Every row gives one point. Before rounding, the points of a table are all equally far from one centre. They may lie mostly on one side of it. Write the centre, to within rounding.

Points (7 x 3)
[[ -4 -74 -56]
 [-16 -69 -32]
 [-15 -68 -29]
 [-14 -64 -17]
 [ 58 -22 -11]
 [  2 -32  12]
 [ 14  -3  12]]
Centre: [  9 -17 -45]

Points (16 x 12)
[[-14 -21 -24 -41  23  37  -2  23  56   1  -3 -17]
 [ 23   2  55   6   6  56   5 -24 -41 -30  70   2]
 [  3  17  13   8   2  62 -13  40  36 -17  26 -33]
 [ 52  23 -13  42  16  58  17  24  -9  23  50   2]
 [-19 -17  -5 -29   7  95 -35 -33  16  -7  87   7]
 [ 11  37 -18  55   6  30  14  -4  56  14  50  39]
 [  5  40  35  31  23  73 -39 -61  12   5 -19   5]
 [ -7  41 -23  40  24  78  23  -6  21   8  61  14]
 [  9   7 -49   6   3  80  33  20   2   5  32  67]
 [ 35  21 -36   9  14  75  -1  37  -5   4  66  18]
 [ 46  38  -1 -28 -32  32 -20 -31  21  12 -41 -37]
 [ 39 -14 -15  10  17  67  -3 -73  26 -48  62  40]
 [ 23   8 -41 -34 -38  70 -30  -6  -3 -27  15 -45]
 [ 18  50 -33 -15  31  58 -40  28  10  27  -8  11]
 [-33  36 -16  13 -35  78 -10 -25  23  10  15 -45]
 [ 28   3  -1 -34  22  83  28 -78  59  17  31   1]]
Centre: [ 11   2  -3 -11  -7  35  -7 -30   5  10  22  20]

Points (30 x 24)
[[  1  -2  30 -11 -41   4 -27 -19  17  44   0 -48  38 -28  41  22   5 -22
   31   0  36  43   7  16]
 [ 13   6  14 -17 -33 -51   4 -59   7  32 -27 -31   0 -25  20  27   4 -16
   -6 -46  61  26  -5  -3]
 [-13  -3   3  40 -56 -25 -18 -31   7  17 -53  14  -5 -31  25  25  21  -7
   21 -44  37  31 -12  -7]
 [-14  37   7  -1 -42 -13 -13 -39  17   0 -45  17  -2  26 -18  15  13 -18
   12 -12  54  35   2  13]
 [ 17  20  18 -21 -25 -51 -24  -1  -9   6 -10  17  19 -27  11  58  19 -46
   21 -42  41  81 -24 -51]
 [ -8   8 -13   0 -27 -33  -6 -36   8  -1 -36 -22  25  11   9  54  57  -6
   17 -14  -8  26  10 -23]
 [  7 -38   1  23 -34 -29  -9 -32  12   1 -39 -19   8 -10   0  41   6 -16
    7 -57  76  50 -32   0]
 [-11 -11   2 -34 -12 -27 -29 -34  -4  17 -59  -5  45  -7  49  48  45  -6
    9  -8  44  38   8   1]
 [-18   6  -1  12 -42 -40  -5  34   2  30 -32  -6  14  -3   8  23  18  31
   14  31  42   9  -3 -13]
 [-19 -15  53  20 -31 -17 -48 -22  14  14   0   5   5  11  18  40   6 -44
   27 -29  54  55 -12   1]
 [  9  -1  -2   1 -55 -19 -30 -43  21   0 -20  15  22  -4  25  24  -5  -2
   22   4  67  33 -16   1]
 [  0  10  50  31 -22 -35   8 -42   9  31 -18   6  35 -21   6  34  -3 -23
   -5 -10  95  42   7  -8]
 [-27 -26  -9   1 -33  -1 -36 -23 -12  11  -3 -28  13  12  22  37  55 -15
   22 -41  45  45  -9   8]
 [ 19 -16  27  16   2 -15 -17 -33  11  13 -21 -11  19   5  15  80  10   7
    3 -40  33  14 -12  13]
 [-39  -8  -6  -8  -6 -24 -30 -12  -2 -28 -29 -27  52  29  15  39   6 -38
   16 -10  51  89   7 -34]
 [  6 -10 -11  -5 -55 -31 -38 -50  27  13 -42 -19  16   9   9  25   7 -26
  -20 -17  43  23 -11  -6]
 [  0 -28  -3   3 -31 -26  -8 -40  26  24 -31   9 -13   2  -4  30   0 -32
    2  14  86  52 -12 -22]
 [ 14  -9  47   2 -66 -34  14 -29  -1 -17 -54   3  12 -15 -17  54  20 -33
  -17 -30  18  18  16 -31]
 [-21  20  43   9 -20 -53 -10  -4  25   9 -33   8   8 -49  46  31  30   9
   24  -3  39  41  27 -17]
 [ -2 -16  23 -25 -46 -24 -20 -19  35  25 -19  19  12  18   6  33  24 -31
  -23 -14  -1  42  39  -2]
 [-52  24  27  -4 -47 -29 -35 -15   8  -8 -43  -8   4 -11  28  38   7  11
   -3   8  63   6  -9 -27]
 [-27  20 -10 -28 -32 -24 -13 -21  26   8  -7  -1  26 -17   1  67  -6 -34
  -11  -3  68  24  14   8]
 [  2 -17 -10  35 -35 -41   5  -7   0   5  25 -33  27 -39   2  21  16 -49
  -16 -11  67  26   1 -19]
 [-34 -10   3  -6 -15 -12   7  26  -4 -18   2 -17  34  -4 -10  29  14 -56
  -10 -56  55  17  44  12]
 [-32  13   6  25  -6 -10  -9 -47   2 -10 -11  -9  27  38  -3  12   5 -38
   18  16  29   5   2 -19]
 [-27 -12  12  17 -19 -52  -9 -24  15  -4  -7  17  55   2   7  44  37 -11
   32 -19  60  59   4 -12]
 [ -5  13  23 -23 -34 -45 -25 -31  10  -1 -37   8  17   7  -2  57  41   6
  -27 -27  37  76 -23 -20]
 [-41   0 -14  16 -67 -35 -12 -14 -26  18 -16  -1   8 -21   1  24  28 -12
   -9 -17  56  65  12   7]
 [ -4  -7 -11 -21 -15  -5  -8 -11  -4  26  17 -28   1   0 -16  17  33   4
   44 -13  40  91  -9  -3]
 [ -4  -1  19  12 -55  -5 -26 -28  14   7   1 -19 -21  -6  17  19 -18 -38
  -19 -44  41  23   5  19]]
Centre: [ -5  -2  21  -7 -13  -2   0   4  -5   7 -25 -10  19 -12   7  18   6 -17
  -1 -19  36  41   1 -32]

Points (31 x 24)
[[ 15 -58  39  15  64 -18 -61 -31  21 -11  40  12 -23  24 -15  62  14 -43
  -61 -13  -4  20 -47 -38]
 [ 58 -57   6  11 -30 -16  13 -46  26 -32  -1  20 -10  65 -14  39  36   5
  -56  -9  21 -25 -28 -15]
 [  6 -46  -5  30  11  56 -67 -65  34  -4   7  -3  -1  16  22  62  27 -17
  -39  -9 -11 -25 -14  -9]
 [-45 -58  20   5  -4  -7 -55 -37 -10  14  -8  -7 -74  24   6 -35  54 -24
  -51 -16   3  30 -24 -50]
 [-29 -22 -27  53  -8 -25 -51 -32  54  29 -15  19 -14  48  -1  -7   5 -27
  -72  18  61 -57 -45   4]
 [-39 -27  -2  57  -8  12   1 -38  -1 -76   1  34 -14  -2  29  32  15 -27
   -4 -25  51 -53  -1 -22]
 [  5 -40  -5  55 -22  -9  18 -17 -16 -19 -12   1 -14  11  20  44  31  20
  -55 -32   6 -56 -37 -29]
 [ -5 -26 -28  82  16  -8 -83 -13  11 -63 -18  10  10  44  11   2 -23 -36
  -47  31  42 -29  -6   6]
 [-45 -51  15  17  13  41 -78 -75 -11 -53  18   1   5  34  23  -7  34 -17
  -37  10  30 -50  37  -2]
 [ 32 -23 -11  -3 -29   3 -55 -51  27 -59   7 -66 -32  31 -27   2  41 -23
  -30 -36  -8 -39   1 -17]
 [-44   5 -28   8  -1  26 -28 -25  18 -43  35  26  24 -12  28   0  -7   0
  -56 -28  40 -66 -21 -11]
 [-49  -7  15  20  -5   2 -76 -40  14 -55  52  48 -32  60 -52 -38  12  21
  -12 -28  25  -1 -10 -56]
 [-12 -51  25  79  31 -47 -54 -80   8 -46  66  -5   0   4  18 -18  16  15
  -67  -4  40 -14   1 -35]
 [-19 -32  63  -4   0 -54 -73 -13  30 -14 -37  55 -39  19 -58   4  -7 -15
  -68   9 -23 -71 -26 -15]
 [-14 -46 -29  24  35  -7  -3 -12   3 -42  -1 -51 -53  -6 -14  30  61  -3
  -27  -9  43 -54 -16   3]
 [  6 -50   3  36  13 -53 -68 -41 -11 -60   8 -12 -14  86  -2  25  31  32
  -60 -40  33 -42 -22  12]
 [ -2 -37  -2  64  15  51 -44 -44  38  -4 -27  39 -36  40   9  21  44 -26
  -42  19  48 -10 -35 -11]
 [-13 -53 -29  23  27 -39 -29 -29  13  -6 -38  31 -42  22 -16  61  -8 -42
  -35 -19  56  -8 -35 -63]
 [-20 -65  14  35  26  12 -48 -34 -49 -29 -28  29 -16  46   0  67  -7  22
  -54  14  19  -7   0 -31]
 [ 14 -50  -4  46  63 -12 -33 -67  25 -34  12  31  25  24 -24  11  41 -56
  -34  -7  36 -83 -40 -27]
 [-28 -46  13  12 -14 -24 -11 -57  47 -31 -32   9 -51  55 -10  21  36  22
  -70 -38 -30 -17  21 -43]
 [-23 -20  -1  38   2 -24 -95 -48  12 -33 -12  15  14  37  18  35  15 -42
  -87  29  16 -70  -3 -19]
 [ 16 -43  20  37  25 -11  16 -13  23  12  25  25 -62  13 -68  35  65 -13
  -56   5  21 -37 -41  -8]
 [  1 -27  32  35  46 -26 -47   5 -15 -45 -55   1 -26 -34 -29  29  58 -25
  -90  15  10 -24 -27  -5]
 [ -2 -66   9   9  28  68 -27 -13  26 -59 -29  11 -29  -8 -32  -1  24  -8
  -46 -23  24 -53 -39  -4]
 [ 22 -48 -10  26 -17 -13 -13 -89   9 -26 -15   9 -31  22 -29 -53  32 -17
  -78 -38  24 -77  -2 -31]
 [-22  24  11  -2  19 -57 -30 -75  18  -4   3  -8  -8  23 -11  15 -10 -83
  -71 -16  57 -44 -40 -29]
 [-10 -66   0  29  54 -75  -9  -7  52 -33 -10  -6 -28  23 -17  33  22 -13
  -66 -38  44 -18 -60   6]
 [ -6 -35 -26  22 -25 -14 -37  -8 -16 -34 -13  10 -48  72 -10  29  58  16
  -56 -10  27  16 -35 -35]
 [-24 -45  -9  28 -27  22 -94 -44  41  -7 -35 -17 -18  26 -14  26  37  37
  -39   7  33 -60 -10   3]
 [-16 -39  27 -11  40 -11 -42 -17  34 -21  -3 -23  22  53 -16 -11  55 -23
  -49 -42  62  -7 -79 -23]]
Centre: [-12 -23  19  21  12 -25 -38 -35   8 -15   1  13  -7  11 -28  -4  11 -12
 -29 -12  17 -12  -3   0]

Points (29 x 24)
[[ 47 -35 -21 -23  45  16 -28  10  17  39 -47   8   6  15 -15 -24 -21   8
   33 -13 -13 -23  18  15]
 [ 28 -26 -22 -24  25  36 -54  19  33  82 -58 -22 -13 -20  -1   4 -17  26
   11 -40  17   4   4  13]
 [ 17 -23  -1 -25  -6  15 -22  23 -13  49 -36 -19 -28  22 -52 -41 -14  21
   25 -15 -17  29  25  44]
 [ 21  -2 -48 -58   7  34 -39  22  18  67  -5  -9   2 -29  -4  33   1  20
   26 -22  10 -29  19  17]
 [ 20 -39 -53 -17  23 -25  -6  30  -3  58 -33 -12  14 -10 -15   7  28   6
   46   2 -19 -19  28  21]
 [ 36 -30 -35 -24  36 -12 -47  69  25  47 -24 -37 -22 -26 -16 -14  -4  -5
   20 -53   5  28 -23   3]
 [  9 -43 -40  -8  28   0 -39   2  13  67 -53  -5 -29  -7 -46   6  38   6
   41   0 -18  13 -20  24]
 [-44 -10 -34 -47  -7  29 -13   4  24  57 -54 -29  -3 -27 -46 -23  -2  35
   30 -43  -2 -21   4  -4]
 [ 27 -45 -31 -31 -17  21 -12  35  14  64 -12 -14 -31  -9 -13  26  -1 -10
   40 -32  15   8  37 -15]
 [-11 -36 -41 -32   2  20 -34  36  10  72 -36  -9  23  33  -2  -7 -18  49
   12 -21   8 -17  -2  46]
 [ 15  -2 -73 -15   5  27 -29  56  21  61  11  -4 -13  -3 -49  -7 -22  34
   38 -37  32   4  15   3]
 [ 36 -13 -22   8 -12  12 -18  21  20  31 -26   4 -19   2 -52  14  11  34
   48   7  -4 -13   5   4]
 [ 13 -45 -61 -12  16  25 -42  25  26  62 -44   3 -13 -16 -24   1  26   0
   51 -34  14   7  20  -7]
 [ 21   8 -37 -43   5  14 -35  18  -4  34 -40  -4  -4  -8 -39 -11  45  23
   29  15  18 -21  26  28]
 [ -8  -3 -69 -42 -10  26  -7  29  14  81  -9  -6 -32  -1 -37  14  20   1
    5 -51 -23  16   1   1]
 [ 34  -6 -33   4  -7   1 -24  30 -10  65  -7 -45  13  -2 -54   9  27  -9
   30 -37 -24  14  -5 -12]
 [  8   2 -28 -69 -12   0  -2  12  19  95 -17  -1 -43   8  -9  12   7   5
   26 -27 -20  -7  -2  -3]
 [ 40 -21 -42  -7  -6  22 -51  23  10  42 -15   2   7  17 -24   0 -14  -5
   68  -7 -11 -20  13  15]
 [ 39  -9 -24 -18  28  -2 -49  32  25  20 -40   9 -22  17 -12  -2  -2  -6
   20 -12 -19 -38  -1  38]
 [ 16 -35 -53 -31   5  27 -42  13   7  61  -9  -1  28  -7 -42 -10   2  19
   22  -1 -15 -17  13  50]
 [ 35 -44 -56   1   3  19 -18  48  14  61 -12 -20  -4   1 -16   7  -3  12
   69 -21  -4   2  11  11]
 [ 42 -21 -19 -43 -22   0 -52  14 -13  61 -35 -26  24 -10 -40   3   2   2
   47 -44  -3  18   3  -6]
 [ 40  13 -35 -58   2  47 -51  14  34  74 -31  -4 -25   8 -27  23   3   9
   21   1  10  31  -7  28]
 [ 33 -20 -44 -13  30  20 -39  44  53  53  -9 -11 -13   7 -12  10  13  17
   48 -30   3 -21 -10  34]
 [-30 -21 -50 -38   6  15 -49  34  17  70 -37 -33 -17  17 -26 -21  21  28
   48 -36   2   0  34  11]
 [ 42 -36 -47 -18  -9  38 -28  29  -5  64  -6   2 -16  -8 -30  -8  11  20
   34 -12   5  32 -13  28]
 [ 30 -33 -54 -58   3  17   9   4  -9  40 -40   5 -26  14 -32  34 -18  23
   25 -25  22 -22   7  23]
 [  7  -8 -25 -23  36  14 -21  55   3  77   3 -40 -18 -10 -20  23  39 -12
   21 -21   1 -26  17  42]
 [ 11  -7 -30  -6   2  31  -3 -15  14  12   6 -42  30   7  -9   1   9  14
   29   4 -21  29  16   6]]
Centre: [-14   2 -26 -25  20   0 -14  23   9  45 -27 -15   0   1 -27   6 -18 -10
  22 -11  18  15  -8  14]

Points (29 x 24)
[[ -7  -6  17  27  25   5 -26  21  17 -41  10  13 -42  43 -28   2  33  23
  -14  -2  -1  31 -49 -83]
 [ -1  25   0  29  30 -10   9  15   7 -12  19   9  -7  30  -1  26  62  51
  -11  -6  21   8 -45 -67]
 [ -9 -13  51  24   8  19  -6 -10  22 -13  18  -4  -9  31  -5   4  40  16
  -21  -2  13  36 -30 -95]
 [-35  31  27  10   4   4 -22  48  38 -15  11  11   8  33 -27  -7  37  37
  -20  -9   0   7 -35 -76]
 [ 12   8  61   4   5 -15   1  17  47   0  13  -9   1  52 -13  30  37  19
    6  11   9   5 -50 -73]
 [-20  29  38   1  18   0   6  40  34  10  23   5 -11  46  -3  15  37  31
   -8 -12  28   9 -24 -92]
 [-27  11  32  15  21 -18 -28  17  -1 -13   0 -18   3  57  -1  15  42  12
  -18  15 -27  18 -12 -90]
 [-12   9  26  18  17  21  -5   8  10  -6  -7   8 -26  37  15  33  45  30
  -27  12  28  29 -36 -72]
 [  7  15  26  18  18  30  -2  23   1 -25  15 -29 -30  48  -8  21  38  22
    6  11  24  11 -54 -54]
 [-33   7  46  18   4  -8 -26   2 -20 -23   0  11   3  15  -5  10  61  44
   -6 -22   4  29 -30 -69]
 [-13  17  32  37   5  15 -14  30  37 -19   8   6  -1  42 -25  -3  48  22
  -10   8  16   6 -22 -89]
 [ -8   8  44  32   8  16 -14  17  37 -11  16 -16  -2  27  13   0  49  41
  -20 -17   9   7 -44 -76]
 [-27  -1  70  26 -12  14 -20  19  53  -2  16  -7 -21  57   3   5  24  37
  -12 -22  28  19 -23 -53]
 [ 11 -19  20  28  19 -21 -23  32   6  -7   2   3  24  44 -26  39  40  31
  -22   8  -1 -13  -4 -77]
 [  3  20  43  10   2 -17 -18  13  52 -11   3 -19  -5  68 -20  35  38  36
    0  19   7   2 -46 -63]
 [ -4 -16  43  26   4  19 -37  13   8 -32  23 -29 -28  33  -8  26  56  38
    7  -3  22   3 -13 -62]
 [ -1  -9  28  18  28  -6  -8  27  37 -22   6   5   3  32 -10   8  54  21
  -19  13  17  13 -45 -85]
 [ -8  -5  50   7  15  -6  -4  -4  34 -22  21 -34   7  23   3  13  44  -5
  -10   5  27 -11 -49 -53]
 [ 10  -3  28  12  11   0 -30  11  12 -22  17   2  -8  29  26 -23  50   8
  -41   1 -11   1 -37 -30]
 [  0  14  35   2   5 -35 -22  29  47 -18   6   6  16   2  -5  23  46  47
  -14 -39   3   5 -26 -71]
 [-14  -3  39  30 -18   0   5   3  17 -36  -6  -3 -13  31  -7  23  28  11
  -15  24  -8  -2 -51 -78]
 [ -2 -10  52  15 -11  -1 -22  38  12 -44  23  -2   4   4   5  12  36  43
    6  17  28   3 -22 -64]
 [ 12  20  28  13  13   7 -24  23  29 -16   8 -11  -3  21   1  15  33  -5
  -12  -9  18  17 -48 -90]
 [ -6   1  45  11  24  11 -23  20  11  13  -6 -21  23  34  -9  25  17  -1
   -3  22  35   8 -18 -86]
 [ -3 -21  21  27   8  19 -40   1   7 -27  11   3   5  37   0  22  58  15
   11  -7  34  -4 -35 -72]
 [-20  14  32  32  32  26 -14   9  13 -22  17   8  -2  34  -7  24  38  23
  -14  21  -8  32 -22 -91]
 [ 11 -10  56  36  21  15   0  38  18   5  29  -4 -14  24   5  -4  37  25
   -7 -18   5  -2 -31 -79]
 [-12   3  22  20  21  12   3  36  37 -20   6  30 -12  20  19 -40  49  32
  -18 -19   3  38 -20 -56]
 [-23  21  42   9  13  -1 -12   8   9  13  10   1 -26  50 -14  39  52  11
  -11  22   4  13  -9 -81]]
Centre: [-11  -3  11   7  15 -11  -6  -1  19  -6   5   1  -8  30  -8   2  -2  29
  18 -10   0  11  -5 -34]

Points (30 x 24)
[[-39 -28 -59  33  -2 -29 -23  11 -19 -52  11  66   2 -27  -3  -2 -21  39
  -25  28  -7  -5  39  36]
 [-41   1 -18  31  -8  15  -2 -11  29  -4  23   8   7 -28 -18  37  -8  43
  -54  38  -2  19  51 -31]
 [-23  -9 -12  16 -14  26 -16  41  30 -36  52  12  25   9  -2  46 -11  37
  -59   8 -34  21  30 -15]
 [-24  17 -39  39 -15 -22   5  24  -8 -50 -11  22  -7  -9  -7  14  14  60
  -63  -9 -31 -17  48 -63]
 [-53  -6 -33  24 -16  10  11  48   3 -62  49  60   7   4  35  -4 -24  40
   -2  38 -33   6  20  21]
 [  9 -14 -72  -1  -1  10  18 -16  22 -23  36  12 -10 -16  25  36  44  19
  -47  58 -24  13  32 -11]
 [ -2 -31 -65  -4   5  -3  12  -5   2 -38  -3  37  28 -34  23  28  25  33
  -59  31 -31  11  57  13]
 [ -8  -5 -20  -4 -19  17 -17  10   3 -64  65 -16  22   6 -13  28   4  36
  -10  41  -5  19   3  -9]
 [-23 -31 -13  61 -16  28  14  34  42 -47  28  31   3 -13 -30  13   2  54
  -46  33 -32   2  10 -12]
 [-12  -4  -1  12 -12 -16   0  52 -11 -47  21   4  16 -16   2  -7  -1  59
  -75  32 -33  37  50 -11]
 [ -5  -2 -45  14 -19 -50   0  24  15 -22  18   9  35 -19 -38   5 -21  73
  -38  11  11  57  37   6]
 [-11 -20 -38  58 -25  28  12  14 -19 -59  -9  55  16  -2  18   5  26  30
  -77  29 -16   6  19 -18]
 [-20  -9 -36  12 -13  13  -2 -10   4 -51  34  46  24 -26 -39  33  43 -24
  -38  16 -44   6   9  17]
 [-21  -1 -60  76 -37   3   3 -24 -20 -31  -3  13  29  -1  -9  18  10  25
  -35  14  -4 -11  47 -38]
 [-40 -20 -51  30  -6  -6  21  12  -1 -54 -10  51   7 -45  16 -30  13  70
  -36  35  -3 -23  39 -12]
 [-23 -38 -35  22   3 -17 -30  22 -27  -4  13  55  36 -11 -13   9  14  59
  -58  -6 -11  29  32 -26]
 [-26  -9 -35  42 -19  52 -16  46   2 -81  15  22  25  12  23   2  16  25
  -50  24 -19 -10  27 -26]
 [-20 -23 -70   9 -18  32 -13  24  16 -32  41  31  39   5  12  -3   5  60
  -49  26 -33  22  45 -22]
 [  7   2   8  48 -18  -5  11  -1  21 -22  52  21  42 -13  -5 -12  17  27
  -58  60  -8  15   9 -21]
 [ 11   3 -64  15 -48  16  17   8  24 -34   4  41   7 -20  -1 -15   1  36
  -75  48 -35  32  17 -17]
 [-21  -3 -22   0   6 -10  -1  27   8 -65  20   0  53  21 -14  14 -13  27
  -30  20 -41 -27  28 -26]
 [-28 -15 -40  11 -15   6  12  31  27 -25  57  19  51 -23 -24  27  23  12
  -34 -20 -17  13  75 -55]
 [  8   5 -32  28  12  20   1  -1  13 -59  -7  46  51   7   0  32 -37  66
  -59  -1 -21 -11  42  14]
 [-26 -26 -46  21   5  12 -11  -7 -10 -35  43  25   4  -2  -6  27 -12  63
  -63  11 -55  26  21   6]
 [-39 -19 -25  24 -37  23  15   9   5 -28  31  31   4 -48  53   7   5  56
  -58  20  17  18  52  10]
 [-26  -4 -24  21   3  11 -19  -1  12 -37   7  41  16 -12   9  -7  -8  51
  -95  22   2 -10  63 -22]
 [  8 -32 -19  34  -5  28 -20 -19  12 -18  17  26  35 -26  -5   3   7  74
  -55  24   2  25  36 -40]
 [-26 -13 -32  33 -18  49  23  20 -17  -9  14   9  42  13 -19  53   1  50
  -33  15 -23  19  51 -15]
 [  8   7 -45   9  -7 -29  26   6 -29 -37  29  44 -26 -12   8   4 -19  71
  -69 -15 -63  38   8 -31]
 [-22  -8 -21  26  19  14  18  43  20 -39  60  47  41 -30  -7  -1 -16  52
  -80  29  -6  -7  39  -5]]
Centre: [ 17  16 -31  24  21  15  22  20   5 -19  18  24 -14  -8   2 -22   5   8
  -5 -27   4  17  30   3]
